Each row of a before or after table is a point. One or more steps were done to the points. Then noise was added and the rows were shuffled. The steps act on columns, c1 being the first. Write out the steps. A step turns or swaps two columns, mirrors them in a line or flattens them onto one, adds a multiple of one to another, or multiplies or shifts one. Angles are multiples of 10 degrees, from the lower column toward the higher: turns from -170 to 170, lines from 10 to 170 but not 90. Use the fewest steps. Two steps may share a column if one is a turn and the other turns, adds or multiplies; they go together, in the order done. Otherwise the lowest column goes first.
In the rows, 128 means zero.

Before, 13 rows:
[[136  94]
 [138 118]
 [134  73]
 [140 109]
 [ 78 119]
 [151  85]
 [160 170]
 [ 89 141]
 [186 141]
 [142 169]
 [ 83 170]
 [121 104]
 [ 79 117]]
After:
[[173 104]
 [168 154]
 [192 153]
 [151 111]
 [119 139]
 [106 127]
 [161  90]
 [166 123]
 [109 157]
 [105 123]
 [175 118]
 [179  95]
 [220 135]]
Steps: shift c1 by 30; multiply c2 by 0.7

Before (12 x 3):
[[169 175 164]
 [114  98 136]
 [117 110 127]
 [131 125 126]
 [127 163 137]
 [117  91 128]
 [107 186 153]
 [130  97  82]
 [126 135 116]
 [137  79 128]
 [117 121 125]
 [114 151 108]]
After (12 x 3):
[[123  77 132]
 [139 113 136]
 [138  92 121]
 [134 122 117]
 [129  26  81]
 [125 123 127]
 [138 118 108]
 [141 110 126]
 [136 117 125]
 [131 172 133]
 [ 85 235 161]
 [147 220 154]]
Steps: multiply c1 by -1; add 1.5 times c3 to c2

Before, 11 rows:
[[158 126 141 104 159  99]
 [ 94 102 158 159  99 179]
 [124  95 147 175 105 195]
 [134 104  70 131 114 147]
 [101  82  81 117 109 143]
 [157  97 102 120 153  80]
 [163 175 129 104 198 181]
 [ 88 108 113 172 122 145]
 [152 127 138  87 179 130]
 [150 176 140 115 133 168]
 [ 98 103 131 152 107 145]]
After:
[[126 146  69 120 148 139]
 [164 118 144 105  95 159]
 [115 117 162 146 177 161]
 [106 150 137  77  82 128]
 [122 150 141  92  92 109]
 [101 135  84 105 174 138]
 [ 99 112 113 159 158 135]
 [108 172 104 110 113  93]
 [128 129 127  97  39 167]
 [114 123 132 140 171 145]
 [123 146 149 163 166 176]]
Steps: turn c1 and c2 by 130 degrees; turn c1 and c5 by 140 degrees; shift c4 by -10; multiply c6 by 0.7

Before, 8 rows:
[[115 134  93 123 124 188 133 130]
 [140  22 145 135 131 112 130 113]
 [100 102 108 142 171 127 116 137]
 [153 160 170  99 161 121 120 164]
 [129 128  84 111 151 110 120 153]
 [118 168 147 118 146 115 162 127]
 [137 146 175  95 134 106 126 241]
 [125 147 117 156  89 170 110 117]]
After, 8 rows:
[[107 139  92 126 187 125 120 131]
 [110 124 116 155 171  85 140 117]
 [106 158  99 111 112 151 136 153]
 [134  93 162  93 104 135 131 241]
 [113  86 133 120 115 146  96 126]
 [109  97 174  99 120 162 135 159]
 [149 142  96 144 126 171 136 137]
 [208 191 146 132 117 129 122 115]]
Steps: turn c1 and c3 by 50 degrees; turn c1 and c2 by 130 degrees; swap c5 and c6; multiply c7 by -1

Before:
[[138 137 108 114 139 112 148 134 186 157 138]
 [158  72 130 104 128  69  89 157 150 106 170]
 [175 152 132 108 102 138 151 108 116 152  87]
 [212 185 122 141 108 134 149 142 125 153 105]
 [224 148 115 111 103 191 156 133 126 136 140]
 [171 128  84 122  99 154  98 135 116 148 180]
 [138 145 124  83 149  93  98 146 161 106 119]
 [146  89 108 143 106 110 101 152 149  70 163]
 [169 141 104 118 166  98 118  94 174 141 110]
 [182 113  77 116 122 143 135 163 125 135 121]
 [123 100 166 122 183 106  87 163 143 118 110]]
After (11 x 11):
[[ 64 202 132 182 137 141 149 132 108 156 104]
 [130 139 118 145  86 101 147 119  94 158 135]
 [155 150 134 170  86  60  99 136 108 106 118]
 [135  88 167 126  74 102  89 159 147 117 110]
 [101 111 114 179 130 132 136 116 121 132 124]
 [121  59 144 163 124  54  90 148 128 107 171]
 [ 79 150 123 210 153 182 156 123 119 137 138]
 [110 143  98 163  61  89 119 101 110 142 109]
 [108 123 106 166 179 148 100 109 142 150 176]
 [115 158 123 175 141 128 151 120 103 151  89]
 [105  78 131 134 139 120  99 129 111  69 162]]
Steps: add 0.7 times c4 to c6; turn c1 and c4 by 130 degrees; multiply c2 by 1.3; flatten c3 and c8 onto the line at 40 degrees; add -0.5 times c11 to c9; turn c5 and c9 by 140 degrees

Before, 8 rows:
[[147 102 145 129 115 127 125 156  98 142 104  86]
 [144 156 117 106 125 109 136 129  91 131 151 164]
 [132 139 120 113 119 146 149 110 105 139 159 159]
 [132  91 107  98 168  94 145 119 138  82 115 153]
 [168 101 168 144 145 157 107 174 173 145 133 125]
 [151 107 111 137 127 136 134 166 173 133 167 124]
 [148 149  96 139 178 129 162 106 132 146 161 135]
 [119  96 153  95 154  84 128 113 121 144 116 151]]
After, 8 rows:
[[133 190 100 110 108 161 163 126  97 134 103 146]
 [137  71  65  98 120 150 153 136 131 109 170  92]
 [149 187  97 113 107 167 146 104 100 125 111 104]
 [130  77 202  92 127 149 140 138 114 133 157  86]
 [166 110 251 151 115 124 121 123 194 136 139 158]
 [148 166  79 137  95 121 143 126 190 132 109 138]
 [146  65 180 128 152  84 136  85 123 132 130 128]
 [144 196  34 145  76 132 169 151 118 135 158 127]]
Steps: turn c1 and c4 by 10 degrees; add 1.5 times c11 to c2; turn c5 and c11 by 120 degrees; multiply c3 by 3; swap c6 and c12; shift c7 by 10; mirror c8 and c9 in the line at 70 degrees; multiply c10 by 0.4

Before (8 x 18):
[[151 120  60  68 116 145 162 106 128 113 119  88  63  75 119 151 129  80]
 [ 59 147 162 169 155  72 151  88 106 133 160 105 145 152 115 112  89 110]
 [107 103 122  99  73 156 135  67 110  83 162  56 117  94 118 166 133  80]
 [ 66 123 144 148 163  85 170 113 107  75 127 127 101 154 143 100 112  88]
 [100 110 128 133 108 174 150 115  85 147 117  79 131 142 100 102 154 159]
 [104 146 161 176 154 106 136 138 119 129 134 103 134 151 151 108 116 151]
 [115  82 116 145  99 156 102 115 122 174 139  83 126 144  97 151 185 165]
 [151 114 145 146 172 114 190 116 147 152 110 121 113 147 142 116 112  94]]
After, 8 rows:
[[ 59 120 124 165 158 105 123  79 152 128 160  66 150 154 119 152  88 102]
 [ 99 155 153 132 132  80 158 116 171 114 121 176 156 142 136 147 149 149]
 [155 148 101 148 205 119 135 115 112 103 105 113 109 147 135 135 109 104]
 [146 124  47  69 148  90 159 132 129 146 119 144 100  74 191 102 131 166]
 [119 167 152 144  87  83 132 120 145  83 136 151 153 145 144  90 183 163]
 [ 61 141 100 143 185 131 131 108 140 185 129  86 104 155 145 154 111  98]
 [109 139  74 102  97  56 174  71 137 181 161 153 134  92 142  82 128 131]
 [102 119 163 174 147 106 117 124 135 126 132 102 110 150 113 149 119 106]]
Steps: turn c2 and c16 by 160 degrees; turn c3 and c8 by -20 degrees; turn c3 and c18 by -60 degrees; turn c5 and c7 by -50 degrees; swap c6 and c12; turn c9 and c10 by -170 degrees; mirror c13 and c15 in the line at 150 degrees

Before (9 x 20):
[[133 125 127 117 157 157 155 120 129 178 154 158 130 123 127 138 115 142
  112 130]
 [ 94 169 155 129 136 133 146 140 128 146 143 109 114 134 140 141 106 128
   79 142]
 [140 168 164  92 111 102 137 155  72 118 146 146 127  87 134 163  99  98
   94 140]
 [157 136 136 118 150 120 154 105  85 127 112 131 134 104  94 124 122 108
  137 159]
 [138 154 112 116 129 140 138 103 171 131 136 116 111 133 121 118 113 127
  142 182]
 [206 146  89 147 148 131 156 123 134 113 134 117 116 122 159 123 148 148
   99 117]
 [132 151 121 105 114 170 158 142  96 178 199 120 117  94 139 112 112 151
  109 104]
 [133 157 107 101 142 149 180 158 146 161  97 127 137 161 143 130 124 134
   96 143]
 [144 147 146 134 127 112 160 130  81 139 105 145 102 156 148 125 135  94
  104  95]]
After, 9 rows:
[[123 135 155 124 136 159 151 140 123 110 143 110 116 251 140 116 142 128
   76 142]
 [115 131 111 139 129 117 135 103  91 124 136 116 111 207 133 152 109 127
  128 181]
 [100 131 126 130 157 117 154 120 124  76 154 159 130 115 127 120 129 143
  108 130]
 [ 75 139  89 112 148  71  99 122 125 146 134 116 116 173 159 136 163 149
  118 116]
 [ 92 108 147 120 127 134 112 130 173 118 105 145 102 210 135 115 149  94
  113  94]
 [ 98 168 120 143 113 112 168 142 164  74 199 119 118 159 128 131 128 152
  103 103]
 [ 94 154 136 138 150 116 112 105 171 126 112 130 134 125  81 118 117 109
  131 159]
 [117 180 164 165 110 134 101 156 167 132 145 146 127 199 117  76 127  98
   83 140]
 [ 78 107 108 149 142 129 154 158 110  91  97 127 137 243 147 132 145 134
  100 143]]
Steps: turn c1 and c7 by 110 degrees; turn c6 and c7 by 120 degrees; turn c2 and c14 by 70 degrees; multiply c14 by 3; turn c4 and c10 by 170 degrees; add 0.3 times c9 to c15; turn c9 and c16 by 160 degrees; turn c17 and c19 by 40 degrees
